Rows are points. A path goes straight from each point to the next, and from the last back to the first. The post is the endless flat space through its rows: a point in 2 columns, a line in 3, a plane in 4, and so on, so that a path can go around it. How many times does the path go around the post? Going back the other way cancels.
In the rows, 128 means zero.

Post:
[[126 196  91]
 [118 121 118]]
Path (33 x 3):
[[ 89  83  97]
 [120  96 107]
 [152 113 116]
 [148 158 143]
 [ 90 214 128]
 [102 140 104]
 [ 90 146  86]
 [102 125 128]
 [131 134 142]
 [150 182  96]
 [147 168  47]
 [ 81 115  65]
 [ 93 110 128]
 [ 96 174 136]
 [163 117 161]
 [169 122  98]
 [118 103  68]
 [108 109 102]
 [155 186  54]
 [182 126 132]
 [128 171 170]
 [ 75 159 149]
 [ 98 135  82]
 [116 110  88]
 [160 202  64]
 [102 111  97]
 [ 60 138 123]
 [ 94 136 141]
 [167 198 145]
 [160 100 117]
 [136 102 159]
 [124 231 115]
 [ 85 161 111]]
Times around: 0

Post:
[[ 75 125 113 191  61 109]
 [107 169  92 148 153 101]
 [127 152 139 159 132 125]
 [132 116 161 121 145 120]
 [163 108 149 106 167 156]]
Path, 28 rows:
[[ 75 164  94 142 129 116]
 [118 146  45  91 124 113]
 [101 166 146 138 141  44]
 [ 97 106 130 141 158  40]
 [119 124 209 163 131 105]
 [130 154 102  96 185 155]
 [180 220 175 157 129 164]
 [122 138 105 159  87  95]
 [135 132 177 203  91 125]
 [ 63 168  81 206 129  65]
 [132 148 149 134 179 168]
 [118 150 125 149 100 162]
 [141 141 124 105 135 122]
 [172 164 169 150 174 100]
 [171 122 136 190 131 186]
 [ 68 104 144 198  64 118]
 [149 110 170 141 114 196]
 [163 147 126 115 127 173]
 [143 133 161 128 129 106]
 [156 113 156 148 158 127]
 [107 138  74 123 151  42]
 [131 151 134 133 112 118]
 [100 118  50 170  50 190]
 [122 175 128 172 178 141]
 [101 135 109 196 161 100]
 [121 144 120 183 123  76]
 [175 179 139  67 212  98]
 [127 117 172  93 101 132]]
Times around: 2

Post, 8 rows:
[[134 125 142 103  87 110 160 146 144]
 [215 125  69 122 119 168 150 156 140]
 [129 123 148 145  94 123 105 150 128]
 [ 92  89 139 127  97 134 123 113 132]
 [147 171 156 114  92 190 123 121 185]
 [113 129 114 146  98 107 116 120 141]
 [102 146 137  44 177 105 118 168 105]
 [119 153 120  75 134 126 152 158  92]]
Path, 29 rows:
[[ 80 163 175 111 129 124  63 161 170]
 [119 172 108 127 111 127  83 149 158]
 [210 168  73 134  80  47 153 167 126]
 [136 105 112  81 143 133 149 102 103]
 [187 120 175 142  83 133 112 165 139]
 [104 157 138  13 162 129 171  88 126]
 [156 194 136 146  77  86 181 157  86]
 [167 118 168 182  79 189 123 179 122]
 [141 152 162 113  75 165 143 160 152]
 [138  80 103 148 103  94 139 132 157]
 [139 141 141 103 101 140 192 109 140]
 [149 200 142 158 102 148  85 127 133]
 [155 196 123  77 125 177 114 154 108]
 [138 155 125 132 118 180  84 167 113]
 [ 89 133 159 146  62 105 133 128 198]
 [128 149  98 121 128 129 136 128 161]
 [ 71 123 178  55 124 177 113 154 167]
 [109 198 100  86 179 140  64 165  94]
 [149  92 112 166  29 137 181 103 118]
 [193 217  90 107  82 147 154 142 131]
 [164 207  62 103 145 113  78 204  88]
 [109 114 162  86  89 139 145 130 242]
 [104 179 171  87 152 113  94 155 151]
 [123  97 154 146 121 180 110 145  58]
 [209 181  97 137  71 125 168 172  99]
 [162 162 115  92 127 118 145 128 108]
 [166 130  84 101 174 162 126 142  61]
 [150  64 171  77  65 203 159 120 155]
 [162 152  87 122  82 114 130 173 125]]
Times around: 1
